Each row is a point. The window is the flat piece filled in between its corners: a triangle in 3 columns, a solid with four corners in 4, and so on. A path goes straight from each point to the next, and from the last back to the first. List the points from which the path goes on through the window.
(in the rows, 128 means zero)

Window, 3 rows:
[[130  99 110]
 [ 54 109 156]
 [159 175 135]]
Path:
(1): [ 62 156 155]
(2): [107 113  73]
(3): [139  99 132]
(4): [117 114 190]
(5): [ 89 139 132]
(6): [ 62 118 132]
(7): [ 77 103 161]
(8): [119  52 157]
(9): [74 91 88]
(10): [122 110 102]
(11): [152  75 148]
(12): [ 89 125 177]
Through the window after points: 2, 4, 6, 10

Window, 6 rows:
[[111 181  80 135  45 119]
 [165  84 177 158 134 136]
 [110 128 139 192 100 139]
 [175 119 136 186 136 148]
 [118 179 124  76 235  79]
 [186 142 199 176 135 128]]
Path:
(1): [125 153  92 149  96  90]
(2): [171 106 124 178 140  59]
(3): [161 136 158 166 137 207]
(4): [160 164 193  90 169 166]
(5): [174 138 141 166 174  73]
(6): [128 115 128 188 119  79]
(7): [122 136 136 152 127 168]
(8): [121 152 134 133 113 174]
(9): [137 120 119 160 111 108]
(10): [171 115 132 178 116  90]
(11): [148 129 146 158 128 177]
(12): [158 164 134 121 152 177]
(13): [160 138 129 148 150  94]
(14): [162 115 162 213  73 126]
(15): [155 120 174 185  93 209]
(16): [118 180 134 104 118 150]
Through the window after points: 2, 10, 16

Window:
[[128  98 142  71 105 108 198 108]
 [135 114  24  93 114  87  77 147]
 [160 105 172  65  98  80  74 154]
 [143  54 102 182 154 142 156 133]
 [151 211 158 103 116 103 102 184]
 [ 40 159 137  96  95  78 183 152]
 [140 153 131 158 106 215 153 134]
 [105 158  68  68 145 165 116 137]]
Path:
(1): [134  97  90  93 114 126 118 167]
(2): [150  97 104 108 103 147 154 210]
(3): [144 139  81 110 134 114  86  76]
(4): [118 172 168 107 125 114 131 127]
(5): [161 117 157  85  88 131 173 224]
(6): [162 111 124 132 107 203 169 191]
(7): [112 159 128 151 118 158 132  83]
(8): [ 99 122 119 137 134  98 158  68]
(9): [ 99 115 124 115 104 128 160 234]
(10): [118 100 111 109 119 155 161 183]
(11): [121 126 112 143 110 135 140  86]
(12): [109 118  85  93 125  92 109  86]
Through the window after points: 6, 8

Window, 9 rows:
[[ 94 174  79 146 104 146 161  88  84]
 [106 119 110 134  83  78 154 147 155]
 [151  74 185 111 145  74 115  74 151]
 [233 127 150 108 140 123   7 134  88]
 [123 121 116 180 153 127 149 123 111]
 [123 105 107 165  78 176 122 151 107]
 [132  86 125 123 132 156 171 168 108]
 [ 85 133  61 139 138 150 117 111 101]
 [ 68 161 172 118 171  95 114  89 132]]
Path:
(1): [143  88 120 140 106 115 132 155  79]
(2): [102  96 122 144 132 108 151 116  71]
(3): [104 149 112 136 120 159 134 122 174]
(4): [134 143 124 128 161 145 153 102 183]
(5): [113 101 142 165 137  95 119 118  79]
(6): [101  69 174 141 130  69 107 127  79]
(7): [150 124 127 134 146 138 136 119 172]
(8): [157 120  90 133 121 173 134 132 147]
Through the window after points: 4

Window:
[[121  68  59 197 146 149 104 196 132 164  66]
 [143 167 120 183  98 163  67 105 173  84  43]
 [203 142  62 167 132 103 231 153 113 103 191]
 [ 74 161 120 145  70 135 137 127 102 134  90]
 [125 148 173 141  86  54 170 117 193  49  98]
 [ 93 123 168 111  93  59  75 115 110 114  82]
 [103 149 162 107  79 169 107 120 124 199  95]
 [ 99 104 125  68  50 138 150  87 110 107 122]
 [161  90 164 147 105 107 172 231  68  60 178]
 [106 192 124  85 131 130 149 194 128 125 173]
 [ 70 189 193 126 172 180 134 111 130  78 147]]
Path:
(1): [138 113  92 150 146 132 148 166 117 141  75]
(2): [116 109 106 174  90 146 109 157 138 143 136]
(3): [100 121 142 193  62 119  81 144 142 123 175]
(4): [121 129 144  89 148 128 157 162 108  90  38]
(5): [123 163 148  78 116 154 164 171  79 132  69]
(6): [101 139 135 149  83 133 119 133 130 137 127]
(7): [ 73 136 126 161  55 125  93 118 150 127 127]
(8): [133 158 153  96 134 101 184 139  84  93  75]
(9): [137 123 141  99  98 130 155 135 102 118 106]
(10): [ 69 125 156 156  52 132 106 151 143 111 170]
(11): [110 123 136 170  82 113 108 133 133 129 148]
(12): [119 139 122 110 114 125 143 141 116 125  78]
Through the window after points: 1, 5, 7, 9, 11

Window, 12 rows:
[[126 208 178 145 103 126  97 126 173 141 204 149]
 [ 86 110  98 196 102 161 211 156 121 136  91 161]
 [136  38 100 105  95  80 174 112 215 106 140 147]
 [121 182 169 120 138 137 102 107 115  97 115 127]
 [133 137 159 128 143 151 130 170 103 178 140 144]
 [239 176 181 156 143 125 102  36 141 163 106  42]
 [ 90 174 176 147 127 128  35 169 185 145 150 204]
 [128 172  85 120 113 152 135  81  96 145  94 138]
 [102 249 150 125 100 120 206 153 165 178  82 130]
 [151  83  70 156 136 135 107 179 120 100 130 132]
 [142 129 130 152 193 183  91 119 168 151 125  82]
 [136 100 124 162 139  26 177 122  93 194 163  69]]
Path:
(1): [148 129 131 165 174 100 157 117 121 127 142 175]
(2): [130 119 117 119 113 134 127 130 135 142  98 104]
(3): [125 150 139 141  90 152  94 115 146 154 121  83]
(4): [186 177 136 140 175  93 169  80 120 145 108 158]
(5): [118 142 101 146 144  99 154 142 140 141 144 174]
(6): [ 75 111 146 137  76 137 150 173 129 156 115  87]
(7): [144 100 138 142  84 116 127 131 170 151 129 105]
(8): [151 120  92 117 206  95 180  77 145 103 134 147]
(9): [146 149 137 141 126  96 136 131 160 142 133 177]
(10): [ 89 161 139 136  88 141 113 133 133 145 120 126]
(11): [ 99 148 151 127  75 125  99 138 141 184 153  75]
(12): [172 179 136 160 160 108 154 112 137 106 147 202]
Through the window after points: 3, 7

Window:
[[ 59  51 166  95  78 154 100  74 119 227 157 159 155 189]
 [113 167 119 152 131 139  56 187 174 166 136 103 112 163]
 [158 112  60 102 126 233  61 129 117  77  14 149  77 181]
 [117 122  88 167 104  99 145 162 212 136  72 170 137 150]
 [ 94  94 166 101 179 125 129  97 150 127  83  36 107 106]
 [170 131 107  83  88 100 106 176 116 162  84  63 123 116]
 [ 85 124 121 104 136 145 174 109  98 105 203 112 160 172]
 [205 165 122 121 116 136 107  87  93 102 149 242 123 199]
 [104 183 125 186 136 162  84 164 100 170 120 174 136 155]
 [156 184 159  73 190 101 143 185 226 140  98 123 172 138]
 [162  83 118  99 149 113 143 129 115 134 127 205  94 146]
 [212 140 180  96  98 135 115 195 169 134 146 145 177 142]
 [136  51 129 115 131  92 112 135 160 189 114 113 187 160]
 [158 163 101 146 179 135 227 113 124 127 158 101  97 150]]
Path:
(1): [155 170  93 112 131 150  81 143 156 159 121 172 149  48]
(2): [143 113 136 122 122 113 140 149 134 136 124 141 127 232]
(3): [172 137 163 125 138 131 124 170 131 138 104 125 123 179]
(4): [152 133  89 101 122 125 129 109 191 158 138 159 161  88]
(5): [134 128  97 119 153 161 118 106 137 148 121 130 122 123]
(6): [117 123 128 130 127 134 117 143 120 137  99 144 112 187]
(7): [135 118 157 134 111 102 130 161 126 131 105 157 115 208]
(8): [146 123  95 114 138 149 107 115 172 170 106 137 145 103]
Through the window after points: none

Window:
[[165 125  67 144 107 135  93  95 119  87 145  89 143 140]
 [ 86  86 139 144 148  81 111 132 131 138 124  97 103  63]
 [121 124 150 137 122  71 141 164 152 178  96  79 199  99]
 [ 69 106 138  87  86 140 120 159 174 180 150 116 183  90]
 [174 126 173 150 169 199 154  75 126  68 119  38 113 203]
 [111  84  94  63 184  51 116 151 167 129 108 155 124 109]
 [199 192 178 142  65 122 149 149 104 105 113 169  65 141]
 [170 168 146 249 172 230  89 125  95  23  73 138 128 158]
 [179  67 156 118 150  86 144 126 124 158 163 151 155  85]
 [147 176 198 130  51  96 125  66 111  79 137 165 136 177]
 [173 149 153 209 129 162  75 103 108 162 126 133 118 193]
 [157 105 140 154  20 115 151 100 118  90  85 187 102 179]
 [119 141 126 115 149 130 158  79 161 157  85 117 143  73]
 [130 115 135 148 100  52 162 133 206 160 183 152 135 114]]
Path:
(1): [123 164  99 146 144 148 169 115  74 164 130 120 144 174]
(2): [127 134 120 157 142 139 142 104 110 114 135 137 134 142]
(3): [155 102 138 156 130 144  89 114 159  93 103  74 145 131]
(4): [158 120 158 134 107 120  90 139 161 135 131 128 137 108]
(5): [ 94 133 130 124 107 131 172 129 115 157 131 134 148 139]
(6): [145 152 152 173 130 111 158 121  96 111 125 129 113 154]
(7): [214 135 155 142  99 140  67 101 168 121  95 144 111 141]
(8): [169 112 190 169  74 114  78 130 183  81 113 116 145  93]
Through the window after points: 4

Window:
[[109 168 149 120 183 119 154 128 173 209 168 116 146 158]
 [144 155 125 128  91 166 168 234  96 173 102 181 114 127]
 [144 191 173 189 146 129  92 126 153  91 103 167 106  95]
 [106 150 152 146 179 180  98 168 170 148 150 147 174 153]
 [ 43  73 164 111  56  87 112 191 162 180  87 126  78 101]
 [156  89 109 181 181 119 139 151 117 108 165 141 111 132]
 [202 111 181 180 121  64 139 127 104 236 104 181 159 154]
 [ 31 107 193 144 187 176 113 195 107 168 105  65 115 202]
 [143 129 202 132 121 127 143 105 197 157  96 128 140 120]
 [133 173  79 204 130 100 152 129 165  84 160  75 169  94]
 [ 88  91 122  65 195 177 135  94  89  95 170 159 175 143]
 [120 128 164 144 122 118 153 176 127 171 172 121 147  96]
 [122 143 163 118 152  72 119 241 157 102  74 143 181  82]
 [112 122 117 152 101 147  72 104 156 115 124  45  59  83]]
Path:
(1): [152 147 176  91 102  72 104 183 142 121 132 130 155 156]
(2): [135 139 158 129 104 118 119 141 141 109 158 136 108 150]
(3): [100  97 153 143 186 144 149 137 164 180  83 126 174  92]
(4): [106 109 114 170 162 127 161 145 118 169  87 113 128  52]
(5): [145 134 174 121 117 115 116 147 131 124 156 158 130 174]
(6): [108 138 180 141 143 132 112 175 128 128 145 103 121 175]
(7): [ 69 118 127 156 175 162 129 150 150 179  87 111 139  90]
(8): [108 138 149 148 161 119 133 194 149 136  96 137 150  93]
Through the window after points: 2, 6, 8

Window (14 x 14):
[[133 116 128 144 184 131 144 104  90 145 166 111 180 101]
 [160  65 157 116 209  91 164 112  85 122 182 125 118 129]
 [149  80 106  69  90 133  89 115  51 146 138 157  56 131]
 [121 108 182  78 125 145  80 157 114 129 100  86 107 188]
 [182 121 147  90 155 146 109 108  12 151 110 171  93 171]
 [141 115 154 146 127  91 173 119  89 102 186 156 166 146]
 [141  89 103 187 186 107 153 122 131 114 156 136 146 168]
 [144 178 129  96 101  64 154  88 234 127  86 164 121 140]
 [152 118 152  98  85 140 161  48 237 131 115 138 151 175]
 [167  36 133 130 163 107 156 132  69 135 126 153 194 121]
 [164  87 216 132  87 163  70 112 121 128  72 106  78 133]
 [182 152 137 110  96  83 114  61 230  77 103  84 161 171]
 [134 117 122 155 123  72 223  65 174 117 111  82 169 153]
 [100  94 134 138 195 115 166  92 112  51 134 128 163 134]]
Path:
(1): [104  67 165 126 127  39 129  52 159 144  96 159 164 170]
(2): [ 98 108 166 103 145  56 115  83 115 144 118 165 133 147]
(3): [215  91 113 137 156 163 170 157  88  90 158  90 125 132]
(4): [189  77 131 129 114 159 181 169 154  81 141 130 131 136]
(5): [144  87 147 114 159 102 128  94  78 145 122 139 151 143]
(6): [111 108 149 124 117  82 124  71 144 130 117 138 147 134]
(7): [185 127 128 104 154 150 139 140 119 116 135 111 124 146]
(8): [172 149 117 123 144 153 161 143 106 105 165 111 122 123]
Through the window after points: 4, 6, 8

Window (14 x 14):
[[177 139  66 132 165 123 171 155 117  91  57 117 155 110]
 [119 184 142 144 168 149 158 160 112 123 160 185 100 149]
 [ 69 111  80 136  88 129 182 154 171 165 113  72 249  98]
 [ 87 120  79 134  97 105  91 115  77 121 159  57 111 121]
 [154 235 152 137 148 139 136  71 119 147 132  93 145 164]
 [137 151  69 115 113 133 165 160 122 170 124 165 101 150]
 [170 104 131 180 130 116 147 165 118 119  61 108 200 176]
 [145 130  98 185 169 134  99 194  89 163 138  79 174 156]
 [109 127 126  96 101  98 113  97  37 180  86 113 179 126]
 [127 200 148 110 103 128 103 179  93 132 195  95 122 124]
 [172 147  36 163 150  97 105 142 106 113  99 136 206 150]
 [100 128 114  71 135 153  98 134 136 117  54 152  52 140]
 [117  76 107  56 146  86  99 143 135 148 118 110 101 145]
 [211 125 112 128 140 179 126 136 182 107 177  87 182  90]]
Path:
(1): [148 147 105 171 142  89 102 146 130 172 116 152 125 117]
(2): [150 143 105  81 136 167 153 145  78  86 101 101 140 185]
(3): [145 112 105 105 162 148 141 133  89 130 134  98 165 178]
(4): [131 146  79 158  99  87 117 156 167 147  81 128 129  65]
(5): [103 197 136 139 138  97  91 130 147 167 126 152 102  62]
(6): [145 132 109  95 127 164 139 152  95 103 118  98 131 190]
(7): [124 140  96 101 134 145 141 156 100 109 112  84 160 176]
(8): [113 157 116 159 123  94 113 118 101 169 110 138 123 110]
(9): [115 135 109 161 139 106 100 128 141 132 118 109 115  84]
(10): [147 156  79  95 130 135 136 136  97 135 128 115 156 147]
(11): [136 139 110  98 130 125 122 126 101 134 120 108 151 157]
(12): [132 188 136 171 134 110 118 140 149 178 134 121 102  65]
(13): [119 163 104 158 131  29  63 117  74 184 100 140 105 112]
(14): [169 131 115  95 147 180 149 144 121 103 136 101 154 168]
(15): [125 154  72 102 114 140 126 136 107 113 153 101 169 161]
(16): [137 135 100 150 135 104 107 131 103 137 117 104 140 121]
Through the window after points: 5, 11, 15

Window (14 x 14):
[[214 123  96 107 130 106 185  60 155  80 172 113 134 114]
 [169 152 138 147 165 134 171  74  38 142  60 116 169 143]
 [ 92 127  81 125 121 141 144 120 169  37 188 176 140 105]
 [ 78 155 122 161 137 149 107 104  96 151 126 120  54 107]
 [ 89 165 174 140 157 130 126 123 182  81 135 132 118 157]
 [ 89 155 125 186 108  78 185  98 183 143 152 121 183 132]
 [121 110 163 195 104  89 104 136 103  68 187 138 149 138]
 [125 137 151  88  50 162 156 155 125 122 106 109 106 121]
 [137 106 185 175 118 129 192 188 153 141 193  84 143 133]
 [107  98 131 135 113 158 152  86 188 244  88 101 124 112]
 [170 171 122 206 155 175  83 136 144 206 156  75  99 129]
 [ 53 144 162 158 117  75 113 152 132 176 126 168 140  80]
 [ 88 124  88  61 110 110 104 117 126 117 154 109 133 149]
 [127 133 126 159 125  98 193 161 109 112   7 110 126 146]]
Path:
(1): [119 149 103 180 134 140 152 139 143 160 167 179  97 167]
(2): [128 138 156 134 128 131  94 120 147 113 131  46 156  66]
(3): [110 139 150 151 125 131 130 118 162 137 156  95 141  95]
(4): [116  98 122 138  97 111 155 120 110 167 153 184 124 173]
(5): [127 139 143 148 119 114 135 114 122 160 135 131 117 149]
(6): [114 135 126 144 135 127 134 117 127 145 104  82 149 103]
(7): [ 80 134 156 131 125 105 147 127 118 125 108  83 172  69]
(8): [128 142 113 157 119 107 161 115 147 136 126 140 130 163]
(9): [115 130 160 132 107 130 168 118 157 172 124 182 126 195]
(10): [ 92 136  99 135 141 126 117 122 135 132 116  47 122  50]
(11): [106 124 154 151 145 114 166 110 126 122 113  51 163 110]
(12): [152 141 137 137 113 127 145 123 116 171 123 143 116 152]
(13): [115 110 113 141 114 132 182 126 155 146 131 181 102 154]
(14): [102 161 148 126 108 142  99 125 135  86 153  49 159  73]
(15): [128 105 128 158 137 131 132 101 154 128 124  37 158  60]
(16): [129 146 119 126 114 124 156 125 137 113 135 151 117 151]
Through the window after points: 1, 7, 13, 15

Window:
[[158 151 124 104  98  86 117 142 157 112 137 102 115 112]
 [153 187 163 131 194 147 140  99 135 118 155 145 228 153]
 [130  91 134 170 111 125   7 129 108 159  97 175 118 178]
 [127 112 151 133 117 105 144 139 136 141 146  91 113 151]
 [ 96 147 170 135 132 131 146 131 159 128 128 127 170 123]
 [117 138 152 128 109 122 161 119 115 137 159 151 122 102]
 [160 189 151 157 107 110 141 142 164 155 152 147  66 152]
 [127 111 137 121 132 118 193 134 149 154 124 160 129 131]
 [110 112 120 163 132  94 159 127 160 105 150 128 121 158]
 [ 94 149 154 135 154  82 145 131 140 159 137 138 108 123]
 [136 150 114 109 152 161 134 151 123  99 139 132 153 148]
 [102  73 165  89 141 152  87  80 148 130  99 160 101 140]
 [110 159 125 127  89  98 157 115 121 138 117 115 122 141]
 [135 148 150 152 131 107 151 128 119 112 107 108 133 111]]
Path:
(1): [111 134 180 117 125  93 136 127 123 133 124 141 119 132]
(2): [119 127 100 147 149 144 115 111 163 157 139 142 109 135]
(3): [121 135 134 139 134 118 146 120 156 150 136 124 134 112]
(4): [109 161 175 105 126  81 119 157 119  97 127 143 114 166]
(5): [138 143 146 124 129  99 153 147 136 113 124 149 122 145]
(6): [119 126 142 154 147 140 127 109 142 134 140 110 149 118]
(7): [103 119  90 148 145 130 168 122 126 170 145 100 126 119]
(8): [132 152 177 123 131  98 119 142 156  80 132 163 131 162]
(9): [128 118 181 114 114  98 103 140 134 144 121 164 124 175]
(10): [128 147 104 166 132 143 120 118 130 132 128 139 124 117]
(11): [120 135 133 145 133 121 141 125 148 137 148 124 116 136]
(12): [123 119 161 122 111 101 144 118 129 109 122 163 125 140]
Through the window after points: 1, 3, 7, 11

Window, 14 rows:
[[ 42  58 109 150  75 153  95  94 113 180  97 165 186 159]
 [189 146 182 122 127 103  73 195 136 112 127  78 137  51]
 [189 119 127 107 187 128  84 131 187 141 136 156  69  66]
 [ 96 136 124 151 100 193 184 134 135  42 176 144  68  99]
 [158 147 114 148 128 114 127 138 176 103 238 172  99  89]
 [101 158 125 116  65 142 113 104 140 216 129 169 124 198]
 [ 58  93 127 110 113  96 138 128 178 126 101 166 155 173]
 [120 164  44  86 120  84 148 113 111  95  48 104 143  80]
 [115  92  94 100 161 109  64 218 125 135 120 168 112 106]
 [ 52 105 120 148 201 136 146 150  78 125  69 158 169 126]
 [152  76 101 151 158  80 134 188  91  86  90 106 107 108]
 [104 109  49  67 165 123 119 103 158 182 160  67 105  92]
 [159 111 154  90 157 167  63 112 149 133 184 170 137 160]
 [ 45  93 132  75 126  34  89  94 124 154 129 208  99 158]]
Path:
(1): [109 110 117 100 137 137 143 164 145 125 143 167 137  93]
(2): [150  98 105  69 127 118 119 148 109 147 142 157 140  95]
(3): [117 121 118 147 154 125  91 134 148 122 112 131 103 113]
(4): [ 26 124 157 149 133  56  63 113 146 119 105 136 125 169]
(5): [158 108  84  89 124 187 181 149 104 142 140 169 146 110]
(6): [152  51 158  98  81 111 150 162 149 181 178 142 155  55]
(7): [ 65 170  88 133 145 125 102 109 127  96 110 157 107 187]
(8): [ 65 139 118 195 139 142  54 126 133 142 152 116  96 139]
(9): [131 106 116  73 103 119 155 137 132 136 127 155 146 118]
(10): [108  95 116  77 163 157 171 121 116 129 150 161 150  93]
(11): [107 116 114 143 141  94  82 147 147 106 114 127  97 127]
(12): [120 121  90 172 127 134  59  82 128 125 132  83  96 169]
Through the window after points: none

Window, 14 rows:
[[132 122 170  94 146 152  85 160 137  95 149 114 186  23]
 [116 147 152 124 133 198  91 225 156 107 107 144 107 147]
 [136 126 122 146 160 208  96 116 181 133  85 123 132 106]
 [138 142 150 149 136 133  94 139 153 138  92 197  85 125]
 [204 106 164  65  57  83 135  98 110 107 134  88 160 168]
 [139  48 122 120 189 184 102 166 161 137 147 164 118  98]
 [211 106 195  60  68 156 109  90   8 127 193 113 165 167]
 [115 180  87  32 116 116 145 149  99 171 129  95 180 117]
 [100 105 162  96 105 135  93 175  94 184 117  78 137  91]
 [145 104 146 126 180 154  82 148 107  71  71 141 125 132]
 [113 183  79 147 109  74 193 141  92 193 167  44 199 128]
 [ 98 133  85 157 140 152  91 114 155  95 138 124  65 141]
 [107 124 142  82  76 130 195 119  80 132 132 104 174 112]
 [192 142 119 121  94 146 134 163 102 122  91 121  59 120]]
Path:
(1): [137 152 148 118 187 154 143 139 100 123 126 111 122 115]
(2): [110 110 107 120  67 134  85 178 168 137  94 134 130 112]
(3): [158 125  72 122 104 102  67 146 107 110  70 150 188 115]
(4): [111 142 182 133 159 167 178 135 146 169 177 100  82 126]
(5): [147 123 172 102 151 133 135 131 128 139 120 122 128 112]
(6): [104 126  63 117  93 181  62 167 106 100 167 106 211 115]
(7): [168  92 118 145  38  99 111 178 117 130 113 141 170 125]
(8): [ 99 180 148  58 188 174 145 111 109 166 138  82  85 105]
(9): [136 168 218  66 140 156 160 144 132 185 154  95 117 146]
(10): [130 135  86  97 122 126 106 144 109 123 105 133 150 113]
(11): [132  84 109 128 133 161 104 156 143 122 138 155 125 101]
(12): [164  96 189  71 240 174 129 148 120 171 143  90 132 136]
Through the window after points: 3, 9, 11

Window:
[[ 86 191 136 144 131 150 177 221  49 135 163 100 119 121]
 [154  85 131 143 161  74 148 104 150  29 172 129  92  64]
 [177 164 142 156  79 133 112 168 137 121 192  64 118  24]
 [127 143  83 112 113 179 185 165  50 135 163 143 122  86]
 [114  64  70 134 150  93 173 141 173  84 124  97 107 112]
 [169  89 106 148 167  65 125 163 158 111 149 155 127  65]
 [151 161 141  64 113 125 121 181 100 130 173  90  88  93]
 [125 139  94 166 118  77 161  93 100 109  83 121 150 223]
 [116  87 103 153 132 129  86 150 162  80 155 155  81  93]
 [120 183 133 180 111 119 189 112 176 195 128 156  74 182]
 [120 121 173 122  92 165 156 189  78 169 216 104 136  97]
 [ 89 143 112 137 147 125 140 126  61 170 155  92 108 100]
 [ 64 167 109 132 146 108 183  84 141 120  77 147 185 181]
 [ 95 102 130 152 142  95 187  93 112 101   7 142 133 166]]
Path:
(1): [102 111 101 154 102 106 139 142 122 115 128 140 121 127]
(2): [ 94 131 112 159  93  48 167 128 102 116 155 133  90 137]
(3): [121 136 124 134 154 146 146 142 141 121 118 112 137 119]
(4): [117 134 131 159 183 159 157 140 138 138 138 116 140 139]
(5): [114 138 108 148  91  84 163 144 100 114 135 126 113 118]
(6): [ 72 167 127 151  71  53 207 171 109  85  91 128 119 130]
(7): [156  85  98 128 171 153 135 110 122 116 150 121 115 104]
(8): [132 114 117 158 171 226 198  70 151 128 126 126 126 148]
(9): [115 150 112 155  96  50 125 159 124 129 130 141  97 147]
(10): [ 28 103  98 108  90  65 131 133 115  80 199 132  65  73]
(11): [178 139 131 150 146 151 152 153 135 133 134 123 123 102]
(12): [203 157 125 130 218 125 134 103 125  80 142 100 104 146]
Through the window after points: 6, 8, 12
